Each row is a point. Each copy is the shape, with its points in the same order, stretched, turned, moved and blurred by noise. Say if it was mirrored as well.

Shape:
[[ 38  56]
 [ 23 -75]
 [-41  43]
 [-11   0]
 [-50 -57]
 [ 44 -13]]
Copy 1:
[[-19  68]
 [ 94 -30]
 [-38  -4]
 [  9 -14]
 [ 54 -85]
 [ 49  37]]
Copy 1 is: only turned
Copy 2:
[[ 53  26]
 [  5 -76]
 [-14  65]
 [ -5   9]
 [-47  -6]
 [ 23 -41]]
Copy 2 is: only turned
Copy 3:
[[ 32  53]
 [-73  -7]
 [ 52  -7]
 [ 14   4]
 [-28 -57]
 [-23  31]]
Copy 3 is: mirrored

Shape:
[[-40 -25 -74 -30]
 [ 27  10  30  10]
 [ -3  -7 -93 -51]
 [-25 -21 -54 -24]
 [  2  31  37 -56]
 [ 42 -37 -13  25]
 [-20   5  41 -78]
 [-44 113  33  -3]
 [ 30 -16   3 -26]]
Copy 1 (9 x 4):
[[ 20  44 -60  21]
 [ 29  28  42 -25]
 [ 59  47 -73   8]
 [ 34  47 -40  13]
 [ 10   8   9 -71]
 [ 40  69  30  10]
 [ -1  25   2 -71]
 [ 16 -75  12 -33]
 [ 40  45  16 -32]]
Copy 1 is: mirrored
Copy 2 (9 x 4):
[[ 29  24 -48 -61]
 [ 18  -6  62   9]
 [ 77  27 -43 -77]
 [ 29  13 -28 -50]
 [ -5   2  78 -54]
 [ 57 -22   3  18]
 [-33 -15  56 -80]
 [-31  85 118 -10]
 [ 38 -21  26 -29]]
Copy 2 is: only turned

Shape (13 x 8):
[[-38  50 -49 -21  42  39 -32  12]
 [-18 -12  10 -23 -10 -12 -27  40]
 [ 43 -55  22  45 -44 -18 -23 -28]
 [ 56  44  12  66  -5  48  58  40]
 [-13  84 -20 -72  19  18  -9  -7]
 [-15 -18  -1  29 -23 -65   7  -7]
 [ 10 -17 -47   2 -25 -41  14   6]
 [ 76  33  68  36   7  19  47 -13]
 [-36 -51 -19  -4   9  -5  13  27]
 [ 20  18  57  43 -44  -5  50 -80]
 [-28  49 -11   5  34   4 -32  30]
 [-12  50 -12 -45  59  45 -32 -11]
 [ 25  -2  22  19  26 -49  20 -78]]
Copy 1, 13 rows:
[[ 81   8 -67 -12  48  54   6  10]
 [-13 -22 -11  29  10  38  15  13]
 [-17 -80 -13  25 -26 -48 -49  -1]
 [ 67  11  21  36 -74   7 -55  36]
 [ 73  25 -10 -42  46  28  55 -29]
 [-50   7 -26  29 -18 -43  -8  13]
 [ -9  -5 -44   5 -18 -32  31  27]
 [ 48 -18  74  28 -31 -38 -62   2]
 [-18 -10 -33  13   7  19   4  67]
 [-18  -7  41 -41 -35 -74 -65 -16]
 [ 43  22 -38  35  21  53 -15   1]
 [ 97  -9 -17 -15  74  45   3  -2]
 [  2 -10  14   3  32 -92 -40  -2]]
Copy 1 is: mirrored
Copy 2, 13 rows:
[[-87 -13 -24 -13  36  33 -46 -20]
 [ 10 -41  -9 -23 -39  16 -21   2]
 [101   2 -21  87 -29  24 -11  -4]
 [ 24  62  65  12  54   7  13  43]
 [-70   7  -3 -35   2 -28 -50 -70]
 [ 18 -58 -29  61 -22 -27  14   1]
 [ 35 -73 -18  38  20 -32 -19  -8]
 [ 57 105  38  18  13 -14  39 -20]
 [  3 -74  -5   7  17  31  15  -4]
 [ 25  54  28 111 -35 -22  30 -69]
 [-62   0 -26 -14   4  17 -22  19]
 [-66  35 -21 -27  25  29 -30 -57]
 [ 24  25 -46  81  14 -35  41 -70]]
Copy 2 is: mirrored
Copy 3 (13 x 8):
[[ 35  -3 -82  -8  -9  33  11  31]
 [ -8  -7   7  18 -18  13 -45  42]
 [  7 -45  51  53 -54 -36  -9 -26]
 [ 33  61  40  37 -61  16 121   4]
 [ 57  34 -50 -48 -34  24 -22  13]
 [ 19 -46  46  -4 -19 -56  -6  28]
 [ 16  -8   4   5 -23 -84   1  22]
 [ 55  49  82  28 -47  25  67 -37]
 [-34 -11 -15   7  26 -28   0  16]
 [ 28 -23  82 -36 -77 -14  48 -57]
 [ 45 -10 -20   6 -11  39   6  54]
 [ 44  15 -67 -10   2  54 -10   0]
 [ 71 -33  51 -12   7 -52   8 -38]]
Copy 3 is: mirrored
Copy 4, 13 rows:
[[-49  39 -41  49  57  25  -7  39]
 [-15  12 -29 -19 -13 -10 -24  30]
 [ 11 -29  17  -1 -42  -6   3 -55]
 [-18  39  90  61 -46  34  26  52]
 [ 24  53 -21   3  68  34  15  67]
 [ 14  11 -17  14 -23 -65  20 -22]
 [-11 -17 -28   9 -14 -39  51   7]
 [ 53  24 100  37 -19  34  -2  30]
 [-49  -3   7  -9   4 -49 -13   9]
 [ 56  52  84  -5   7   1  27 -41]
 [-20  48 -34  45  15   5 -24  39]
 [ -6  34 -14  31  75  45 -24  41]
 [ 64  -1  32  38  39 -40  12 -36]]
Copy 4 is: only turned

Shape:
[[ -10  -17  -11  -42   -2   49  -64   19   16   18    0]
 [   2  -32  -18   14  -13   32   13   26  -21   45    3]
 [   2   26   30  -71  -11    1   30  -24   16   16  -61]
 [  11  -38   16   16   -8   46   -4   29   -7   48    1]
 [   4   -3   18  -30   39  -52   34  -85  -18  -38    8]
 [   1  -39   22   17    3 -105   25  -37   47   -7    7]
 [ -49   -4   25   20   21    8   20   23    3   -7  -10]
 [  -2   -6    5   -9    3   49   23   34    3  -39    2]
 [   7   20    9   19    5  -24  -35   25    0  -39    1]
 [   2  -14  -21   24   38    3  -27  -27    6  -31  -18]
 [  14  -43    8   -3   -5   32   28   38    5  -28  -45]
 [   9  -15   22   20  -14   20   21  -42   17   15    8]
 [   1    1   -2   -5   37   10   10    6   14  -30    5]
 [ -34  -19   22   12   -4   -4  -61   26   -9  -40    2]
 [   9  -29   40   10   19   33  -25   33    0   37    4]]
Copy 1, 15 rows:
[[  -9   32    6   44  -17   13  -42   -2  -29   47   -8]
 [ -45   16   11    5  -13  -15  -24   49   50    1    5]
 [  19   17   57   -5  -11  -69   24    9  -17   24  -26]
 [ -20   17   15   46  -16  -19  -25   26   55    9    6]
 [ -32  -76    2  -54   20  -74   68  -35  -20   -3  -21]
 [   0 -121   35   30   37  -95   22   49   -6  -23  -14]
 [ -11   12    4   26   25   16   43   37   16  -30    9]
 [  15   15   -4  -15   -7   42   22   27   22   24   11]
 [  16  -29   -2   -4   52    5  -27    3  -20  -13    4]
 [ -16  -33  -24   -1   -2   10    6   -9   -6  -14  -65]
 [  29   -8   23   11    0   26   13   51   53   37  -36]
 [  -7  -34   26   31  -39  -40   17   -4   22  -17    2]
 [  12  -11  -23  -10    5    4   32   18   -6    3   -9]
 [ -13  -22   12   29   52   45  -15  -11  -19    5   -1]
 [   6   15    6   60   22  -20  -13   10   46    8   11]]
Copy 1 is: mirrored
Copy 2:
[[-14 -59 -32  -1  25 -34  49   2 -11   8  48]
 [  1  -9 -28   3  16  10   9  91 -13  -6  45]
 [ 15 -15  -5 -10 -51 -26  54   9 -40  50 -48]
 [  1 -22 -23  -4  21  23  27  86   5  -3  38]
 [ 55  14  28 -45  -8  -8 -32 -24 -28  51 -20]
 [ 33  46  50 -35 -29 -37 -22  18  79  14 -29]
 [-12   3 -42  -8   9  15 -18   4  19 -31 -10]
 [ 19 -16 -31 -31  -3  11  16  13 -20 -55  11]
 [ -4  -8  28  -6  -5  26   7 -35  22 -24  14]
 [ 49   7 -12  21  17  11 -15 -25  11   9  37]
 [ 42 -26 -22   2 -21   9  13  60   6 -42  -6]
 [ 33  10 -24 -42 -11  21   9  41   7  35  36]
 [ 23   0 -16 -17  20  -2  12 -16   1 -22   3]
 [-20 -51  -2  -8   0  13 -27 -30  22 -32  32]
 [ -8 -36 -12  -6  25  28  25  44  19   4  11]]
Copy 2 is: mirrored

Shape (18 x 12):
[[ -2 -51  15   7   0  -3   5  69  41 -46  25 -73]
 [ 38 -65  11 -33  77  23  51  11  16   6 -16 -31]
 [  6 -17 -19  30  51  37 -36  -9  61 -17  21   6]
 [ 22 -13   1  -7   3  37  50  58  33 -21   4 -22]
 [-34  17   9  41  -4 -34 -13 -31  -3  64  35  -7]
 [-24  38   7  32 -53 -10 -39 -46 -51  31 -37  16]
 [  4  48  18 -59 -17 -19 -15  -2  19  17 -32 -41]
 [ 10  46  -1  44 -19 -29 -44 -92 -47  25  -6 -39]
 [-17  -7  47 -75 -41  12 -57 -10 -34  -4  12 -31]
 [ 15 -26 -17 -16  74  -8  35  18  77  -6  25 -14]
 [ 18 -40 -56 -21  15 -21   5  42  34 -44  22 -30]
 [-39   3 -62   4  -5  -3 -62   9 -18  63  -7 -21]
 [-43 -15 -20 -18   2  27   8  18  43 -10   2 -62]
 [-28   0  62 -58  12 -45 -73  21 -15 -21 -57   1]
 [-58  15   8 -48 -12  -9  -2  -8 -28 -53   4 -33]
 [ 19 -31 -11 -10  33  21   9  44  62 -15   5 -67]
 [-18 -27   2  22 -50 -20   2 -71  24  17 -29 -21]
 [-12  24  36 -94 -68 -44 -68 -10 -27  10  -9  11]]
Copy 1, 18 rows:
[[  7 -60 -52   1 -13  63 -36   3  49 -45  20 -70]
 [ 35 -97  12  17  49  29 -28 -46  13  30 -15 -93]
 [  3 -55 -20  25 -31  26 -29 -27  53  69  46   4]
 [ 14 -52  -8   1 -24  25 -47 -28   2  -6  25 -94]
 [-40 -47   9  10 -25  13  10 -21  -3   5 -34  55]
 [-49  29  65 -35 -56 -26  -8   8  17  -4 -40  48]
 [-37 -24  16 -26  -6 -60 -15  36  -1   3  30 -10]
 [-39  33  62  22 -35  -5  21  48  17  23 -53  58]
 [-39   9  26 -85  20   7   8  50   9  -5  31  49]
 [ 23 -97 -44  49  17  11  -8 -52  21  32  42 -69]
 [ 27 -11 -67  21   6   8  -2 -18  27   2  30 -79]
 [-53   5 -31 -32  -7 -42 -41 -12  -2  51 -27  33]
 [-40 -40 -38  -7 -13  18 -15  -5  29  16  15 -66]
 [-30 -27  24 -72  32 -41 -37  12  61 -54  45  32]
 [-55  33  12 -31  23  11  25   3  23 -42  28 -36]
 [ 10 -74 -44  18  -8  23 -45  -3  31  24  25 -76]
 [-14 -30  21   3 -67  11  46  14  56  11 -46 -15]
 [-32  25  22 -93   6 -59  24  47   0 -24  48  71]]
Copy 1 is: mirrored
Copy 2 (18 x 12):
[[ -78  -38  -56   10   14   23   -5  -51   37   76  -14  -36]
 [   0  -75   28   -6  -10   26  -51   -3   38   48   -9   56]
 [ -60   14  -61  -16  -32  -38  -27  -29   72    0   38   41]
 [ -53  -41   28   23    1    1  -11    8   55   34   -9  -20]
 [ -54   38  -33  -44    3   51   -7    8  -43  -33   80   -9]
 [ -41   85   43  -22   -8   -7    3  -32  -63  -55   62  -25]
 [  51   44   23   17    2   23  -14  -13  -12  -12   57  -60]
 [ -11   77    7  -11   17   43   15  -51  -62  -74   71   43]
 [  25   27  -12   -6   12    1  -75  -35  -74  -20  -19  -67]
 [ -12  -44  -33  -18  -20   25   -2   19   87   51   27    7]
 [ -52  -23  -48    0  -43   24   39  -12   35   56  -37  -19]
 [ -80   85  -37   12  -64   59  -33    2  -52    6   31  -17]
 [ -63   12  -15   -9  -27   57  -39  -46   32   27  -17  -35]
 [  61   50   -1  -28   26  -60  -34  -41  -47   53   44  -65]
 [   9   49   17  -65   21   34  -20  -42  -14    1  -48  -46]
 [ -43  -35  -46   38  -15   29  -22  -37   64   47    7   -1]
 [ -57    3   43  -44  -36   29   18  -75  -27  -57   48  -12]
 [  64   61   -4  -18  -16  -15  -23   -2  -91  -32   23 -106]]
Copy 2 is: only turned
Copy 3, 18 rows:
[[   6  -54  -46   42   39  -47  -54   42   62  -38   11   37]
 [ -72    0  -49  -17   38   49  -35   77  107  -67  -20  -15]
 [ -69    0  -15  -37   -2  -57  -62  -25   35  -20   -8  -14]
 [  10   -8  -63  -10   -3   14  -33   48   82   -3   -9   41]
 [ -18    2  -13   45   25   37  -36  -35  -88    8  -21  -17]
 [  10   15    4   45  -27   61   33  -59 -111   -7   62  -29]
 [  52   44   11   18    5   15  -21   41  -32  -51   44   16]
 [  14   31   26   60  -14   35  -27  -56  -96    3   66  -93]
 [  13   32    1    9   31   -9    1   54  -77  -13   95  -17]
 [ -36    1  -14  -27   46  -26  -62   39   84  -34  -62   26]
 [  23  -18  -25   -3   58  -63  -15   25   46  -40  -22   -4]
 [ -11   11  -50   27   -1  -17    3  -11 -121  -88  -11  -45]
 [ -14  -11   -7   30  -21  -44  -31   57    1  -45  -14   -1]
 [ -21   29   12   41   56  -13   31   10  -37  -93   84   54]
 [   0   30   37   61    5  -37   27   53  -28   13   48    4]
 [  -6  -17  -48    0   11  -35  -66   50   71  -65  -12    9]
 [   7  -52   57   25  -16   49  -12  -17  -41  -30   11  -48]
 [  68   41   33   -1   57    4   33   17 -116  -21   91    8]]
Copy 3 is: only turned

Shape (16 x 12):
[[-16   3 -33 -34 -20  -2 -23  20   9   8 -13  17]
 [-23  11  28 -18 -28   0  -5 -26 -20  19  24  26]
 [ 11   2  40 -23   5   9  -7 -14 -54  19  17 -13]
 [ 18 -14 -34  46 -34  32  46  52  -2 -28 -22 -28]
 [  1 -16  10 -12  -2 -21  23  11  23   8  12  28]
 [ 45  32 -36  32 -23 -13  44  37 -11 -56   6 -49]
 [-12  -6   9 -23 -29   0   1  43  47  11  -1 -30]
 [ 19  39 -18  34 -19  13  25  32  30 -31 -69 -23]
 [ 18 -23  35 -25  17   3   1 -28 -22   8   5  -6]
 [  3 -18  30  -3   9   7 -30  -1 -14 -31  23   5]
 [ 38   8 -40  -9 -41  21  45  25  11 -50 -51 -27]
 [  3  -4   8 -26  -5 -17 -14  41  -5  28 -21  22]
 [ 18  -5  -6   2  12  -3 -10 -25 -17  25  28  -5]
 [-46  -9 -18 -20   4 -13   6  14  14   7 -28 -13]
 [ 19   7  11 -19  13  30 -16 -19  -8  23  29   7]
 [ -7  14  19 -30  31  27  18  13 -14  -1  17   7]]
Copy 1 (16 x 12):
[[ -6  12  17 -23  -7 -48  33 -30 -42  13 -35  -1]
 [ 12  15  -6  47 -41   4  20  -7 -16  33   4  -5]
 [  5 -20   7  41 -54   4  -8 -19  17  15  26 -48]
 [-21 -56  13 -75  31  21  59 -12  21 -45  -6   1]
 [ -9  18  -8 -24  -5 -23  15 -27 -17 -13  45   0]
 [  6 -34 -33 -57   9 -19  32  29  56 -64  -3 -48]
 [-29  33  48 -37 -36 -34  35 -32 -13 -25  -8  27]
 [ 27 -35  15 -49  39 -23  49 -27  30 -63 -23  29]
 [-11 -16  -3  37 -20  -3 -18 -51   2   2  46 -29]
 [-27 -27  -5  33 -34  10 -14 -22 -25 -42  -6 -20]
 [ -5 -51 -16 -51  23 -44  59 -56  25 -57 -20 -10]
 [ 12  -5  39 -29 -16 -48  17 -32 -34 -10  14   3]
 [-24  -2  -2   8  -8  -8 -24   4  16  21  21 -36]
 [  0  48  37 -27  32  -6  34 -48 -31   0 -16  -7]
 [-18 -25  -8  14 -38  -1 -26 -17  17  16   9 -19]
 [ 26  -8   2 -18 -26  18 -18 -51   0  -8   2 -32]]
Copy 1 is: only turned
Copy 2:
[[  18  -32  -46   -2  -14   -6   14   23    0   46   -3  -24]
 [  -5    4  -40   -1  -11   18  -11   38   39    3   28   32]
 [  27   38   23  -15  -24   39   -9   32   27   -1   54   10]
 [  41   10   11   54   13  -84   54   18  -62   -3  -20  -19]
 [  -6  -29  -12   15  -10  -26    9  -31   31    5   18  -14]
 [  45   -8   60    6   15 -121   -5   27  -39   27  -27   -4]
 [  -8  -39  -15   -3   -8  -37   52   35   24   10   15  -76]
 [ -21   -1   50   39   15  -81   49   35  -33   39  -64  -17]
 [  15   10   33  -17  -10   46   14   -2   36   -9   33   10]
 [   1    6  -13  -24  -17   23  -29   15    9  -31  -13  -18]
 [  55  -35   52   30   -1  -82   78   34  -28   29  -56    0]
 [   3  -13   -1   17  -47    1   -1    8    3   39   35  -42]
 [  20   10    7  -10   33   27  -18    5   15   19   45    3]
 [ -25  -12  -28  -28   -5  -21   58  -15   -3   33   11  -18]
 [  35   20   -6    1   22   38  -18   19   46    7   20  -16]
 [  35   44  -12   -8  -16  -10    3  -15   50    2    6  -25]]
Copy 2 is: mirrored

Shape:
[[  2  44 -42 -17   2  23  40  11 -28  11  46  39]
 [ 63 -17  21 -29 -49  12  42 -18  26  30 -13 -28]
 [ 11 -30  23   6  29 -30  -7  30 -16  -2  23  11]
 [ -7 -24  -6 -33   1   8  11  28  31  21 -37  11]
 [ 20 -16 -31   2  24  14 -26  26  27  14  22 -41]
 [ 70  25  21 -15  -6  24 -36  18 -14   4  -8 -18]
 [ -2 -15  13  33  -5 -30  18  39  19 -17  46  19]
 [ 42   3  20 -35 -24  14  -9  18  32 -15   0   9]
 [  3  -4  29 -29  30  32  21   9 -24 -12   0 -25]
 [  0  13 -23  35 -30   4 -19  -4 -19   7  43   5]
 [ 54  30   8  14  30 -28 -19 -27  24  26  33  33]
 [ 47   6 -35  25   7   8  10 -28 -34 -13 -13 -27]
 [  0  -9 -17 -32  10 -28 -13  26 -40   0 -26 -39]
 [  2  52   8  21 -25   9  37 -14  33 -36  36  21]
 [ 38  29   7  26  21  35  40  10 -24  31  19 -35]]
Copy 1:
[[ 23 -13  16 -19  13  10 -22  38  -2  19  10  55]
 [ 18  19  18  39 -56 -33  19 -20 -25 -37  16  78]
 [ 18  -6   6  22  18  -4  16   5 -29  41  17 -35]
 [ 20 -23 -23  38 -36  20   6  10  22   3 -10   7]
 [ 27 -15   5  48  26  28   3 -34  -4  20  38   7]
 [ 46  55   9   6  28 -22   0 -57 -27  12  -3  52]
 [ -6 -37   6  32  33 -27   4  23  -3  34  28 -19]
 [ 20   2  13  25   5 -36  21 -23  10  16 -20  50]
 [ 18  51  20  43  23  29  21  20  -9 -16 -20  20]
 [ 13   3  35 -11  25 -15 -22 -16  -5   5  39  -5]
 [-30 -26   1  -3  -5 -16   2 -56 -46  87  20  28]
 [ 25   9   8   8  27   5 -18 -45 -63 -30  12  40]
 [ 45  21  12  -7   4  23  50 -19 -22 -29  20 -11]
 [-39  -5  11   8  34 -28   1   0  11   6  -7  61]
 [ 17  52  -2  36  29  16 -25   7 -36 -17  35  56]]
Copy 1 is: only turned
Copy 2 (15 x 12):
[[ -36   28   10  -46   -3    9   60  -13  -35  -11  -74   -1]
 [  14    7   -5  -43   43 -121   20    9    8   -6   19   -5]
 [  24   66  -17   11   34   42    4    9   10   16   -8  -48]
 [  17  -29   16   18    8  -12   19   39    7  -28   -9   -2]
 [ -23   -7   -6  -15   -2    3   -1   34   48   24    7  -47]
 [  31   35   -5  -84  -19  -32  -26    0    1   -5   20  -10]
 [  10   58  -23   25   21   23   64  -24   22   -5    0  -61]
 [  22   14   18  -38  -11  -43   19   13  -14  -17   48  -27]
 [  11   13   26  -22   -7  -13  -18   28  -32    5  -45  -58]
 [ -15   30  -52  -14  -10   20   25  -49   -4   -9    0  -12]
 [ -11   86   30   -2   16  -15   19  -27   30   30   31   37]
 [ -13   -5    7  -53   33    3  -21  -56   15   19  -14  -25]
 [  -8   10  -10  -26   36   25  -47   25    2  -43  -21  -43]
 [ -21   31   34   -1  -27  -39   69  -65  -18  -29    9  -29]
 [  -2   33   -6  -53   -2  -44   18  -14   23   17  -81  -21]]
Copy 2 is: only turned
Copy 3:
[[ 46 -16  21   1 -28 -10  48  -5 -68 -27 -40  44]
 [ 66 -40 -38  22 -19 -11 -68 -71   7  62 -28 -16]
 [ 16  19   9 -22   7  -5  57   6  39 -15  -8 -51]
 [  9 -52 -26 -12  41  25  -6 -13  14  -9 -22  24]
 [ 48 -48  20 -18  42  -2   8 -30 -25 -18  57 -12]
 [ 84  22  28 -43  27 -58 -37 -23   4  44  26  -6]
 [  3 -26  30  31  -8 -12  69  18  25  28 -20 -43]
 [ 51 -26 -11 -18   6 -30   0 -46  23  50  -3   8]
 [ -3  -1   2 -49  11 -35   0 -41 -18   2 -33 -18]
 [ 37   1  31  31 -24 -32   1  31 -16  -8  35  -3]
 [ 73  36  40 -42 -42  41  23 -18  20  30  43 -10]
 [ 43  35  55  29  -2 -11 -61 -55 -19 -20  16   5]
 [  9  44 -35   8  57  -9 -19 -15 -16 -35  -3 -10]
 [  8 -35  44  28 -40 -19  14 -23 -14  88 -18  28]
 [ 52 -18  82 -15  -9 -19 -14 -20 -61  21 -17 -27]]
Copy 3 is: mirrored
Copy 4 (15 x 12):
[[  8  22   2 -21  -3  38  76  -8  13  36  17  54]
 [ 50 -60 -40 -24 -16   8   0  11   8   6 -15  14]
 [ -5   7  31  -2  28 -18 -22   2 -10  22  36  -5]
 [ 17  14 -24   3   2 -27  29  10   9 -21  14 -28]
 [ 63  44 -16  -2   6 -11 -19 -18 -12  -9  22  15]
 [ 39  -1   3  14  -7  14 -56  15  46   8 -32  42]
 [ -1   6  29  19 -18   5  -3 -37 -38   1  51 -18]
 [ 28 -22  14  19 -19   3 -20   3   6 -41 -12  14]
 [  3  20  25 -22  17 -27  24  39 -26  30  -8   4]
 [  8  21 -15  -3   6  62 -18 -14   1  19  36  39]
 [ 59 -33  43   3  20  55 -33  -9  56   4   8   9]
 [ 25 -12 -22   3  31  22  -3 -10  12  64 -44  24]
 [-26  49 -24 -44  26 -37 -23 -11  25  20 -27 -10]
 [ 29  -8  26  21 -31  54  31 -15 -18   0  -5  -4]
 [ 49  12 -10 -16 -17  25  23  13  -1  90  11  27]]
Copy 4 is: only turned

Shape, 18 rows:
[[ 28 -14 -11 -18  -1 -17  67 -65 -33 -16 -44 -56]
 [-45 -15 -35 -16  31  -4  43 -66 -12 -71 -61 -26]
 [  2  32 -39 -81  46 -27  17 -27   2 -50 -53 -59]
 [-57  -7  40  -6  35  56 -29  68  -7  48  -4  45]
 [-42 -47  18 -28  46  27 -25 -22   9 -53   8 -30]
 [ 38 -16 -32   0  30  13  22  10  -5 -38 -41 -37]
 [-35 -47  -2  18  89  43 -32  42   2  33  20  28]
 [ 36  24 -41  19  -6   7 -72 -44 -63   9  58  74]
 [  3 -46  26 -56  29 -46  -3 -36 -21 -44 -56  -5]
 [ 21 -42   1 -68   3  29  10 -23  21 -36 -33  13]
 [  8 -27 -66 -14 -22 -52   3 -48  26 -30 -43 -19]
 [  4  19   1  27 -55  22 -69  17 -52 -36  31  50]
 [-32   2  44  -2  33  56 -35   5  19  36  51  19]
 [ 25  -2   4  18 -43 -45 -80 -13 -60 -14  40   4]
 [  0   4  52  41  50  38 -55  17  35  -7  33  38]
 [-56  16   7  31  47  12  10  33  48  30  58  44]
 [ 43  22   4  27 -15 -41 -33  -8 -63 -46  47  78]
 [ 27 -30 -60 -53 -18 -46  48 -31 -39 -73  15 -34]]
Copy 1:
[[  23  -23  -53  -80  -32   55  -43  -61   60    5  -85  -73]
 [  22   26  -50 -119  -13   88  -67  -49   18   19   -3  -42]
 [ -51   39  -21 -109    1   29 -118  -40   54   12  -35  -26]
 [ -12   16   40   95   14   50   49  -49 -116   35   83   33]
 [   4   12  -18    0    0   71  -47  -12   -6   75   39    4]
 [  -2   10  -21  -13    3   40  -24  -58   58  -18    4  -25]
 [  33   -1   50   80   18   48   53  -93  -37   43   93   -3]
 [  76   30   28   13   73   13   27    3    5    0  -37   27]
 [   2    8  -45  -14   38   64  -91  -51  -14   54  -15  -47]
 [  -9   16  -36  -16   50   62  -60  -68  -26   28    5   35]
 [  55    9  -54  -80   12   -2  -82  -50   39    2   -8   -7]
 [  20   47  -22   58   43   25    7   93  -53   10    6   46]
 [  11  -26   46   51   19   35   25  -18  -51   43   41   46]
 [  50   23  -32   45   20   -6  -32   71   16   45  -39  -12]
 [  27  -34   64   84   50   28   21   11  -28    2   86   53]
 [  30  -73   52   10   31    0   51  -26  -61   29  110   33]
 [  42  -16  -19   16  105   16   18   50  -13   17   -7   -3]
 [   6   -7 -111  -96   23   35  -48   -9   77   73  -52  -53]]
Copy 1 is: only turned
Copy 2, 18 rows:
[[   2   24   13  -30   49   28   -4  -15  -14    7   82    3]
 [ -41    4   18  -16   97   50    0  -33   24   17   24  -35]
 [ -51  -16   15   23   23   93    1    3   25   33   47  -69]
 [  12   17   -4    1  -82   -3    5  -63   67  -20  -31   -8]
 [ -63  -25   35   18   -2   -2   13  -43   -6  -18   -5   -8]
 [   1  -14  -30  -14   15   24   -5  -17  -24   45   25  -33]
 [  17  -44  -11  -11  -26   -8   39  -57   52    1  -39   10]
 [  18  -47   -8  -23   -9  -61  -72   21   66  -45   16   41]
 [ -46   26   50   63    4   18  -18  -29   19   24   31    7]
 [ -38    1   17   56  -21   48  -48  -45  -11  -10    7   -1]
 [ -35    6   -5  -14   18   38  -49   22  -10   32    3   23]
 [ -19    4  -35  -20  -51  -94  -77   10   28  -33    3    9]
 [   7  -12   32    2  -56  -21    9  -32   25  -78  -12   21]
 [ -25    4   -2  -22  -56 -104  -50   44   16  -12   38   46]
 [  12  -16   27   37  -24  -56   19  -16    6  -70  -32   -2]
 [  14   -4  -26    2  -14   10   47  -10   47  -74  -31   13]
 [  -4   -3  -38   29    9  -86  -43   25   50  -42   34   26]
 [ -55  -13  -47   -1   30   34  -22    2    3   26   70   16]]
Copy 2 is: only turned
Copy 3:
[[-40  37   8  64 -50  16 -28   4  53 -11  39  23]
 [ -4  29  33  46 -15 -11 -62 -74  16  -2  12  36]
 [ -5  32  70  24 -15 -46 -46  13  35 -50  63  42]
 [ 29 -14 -10 -68  54 -48 -57   5 -47 -61 -72 -11]
 [-20  47  37  13  26 -25  -6 -33   4 -40 -35 -24]
 [ -1  23  15  16 -27 -63 -20  20  43   1 -10  54]
 [-12  -4  -3 -84  53 -56 -17  -7  26 -34 -71 -20]
 [ 84 -43  28 -25  78  67 121 -47  60  11  15  17]
 [ 23  89  46  48 -35   7 -36   0  72 -20 -12  24]
 [ -2  71  -1   6   2 -21   6   6   9 -22 -10  28]
 [ 31  45  13  63  23  -6   1   9  62  28  59  44]
 [103 -37  21  19  51  38  63 -18 -12  17 -33  22]
 [ -9  -4 -15 -65  57 -10  15 -17 -42 -35 -23 -50]
 [ 73  -8  45  58  31  61  66  25  70  12  -7  -8]
 [ 21   4  24 -74  16 -30  26 -34 -31  25 -36 -32]
 [-18 -15  17 -98  62   9 -36 -27 -44  19  11 -18]
 [ 84  -2  64  -1   1  98  77 -32  51  52  -6  45]
 [-20  48  65  84  12  58  22  22  76  -5  30  61]]
Copy 3 is: only turned
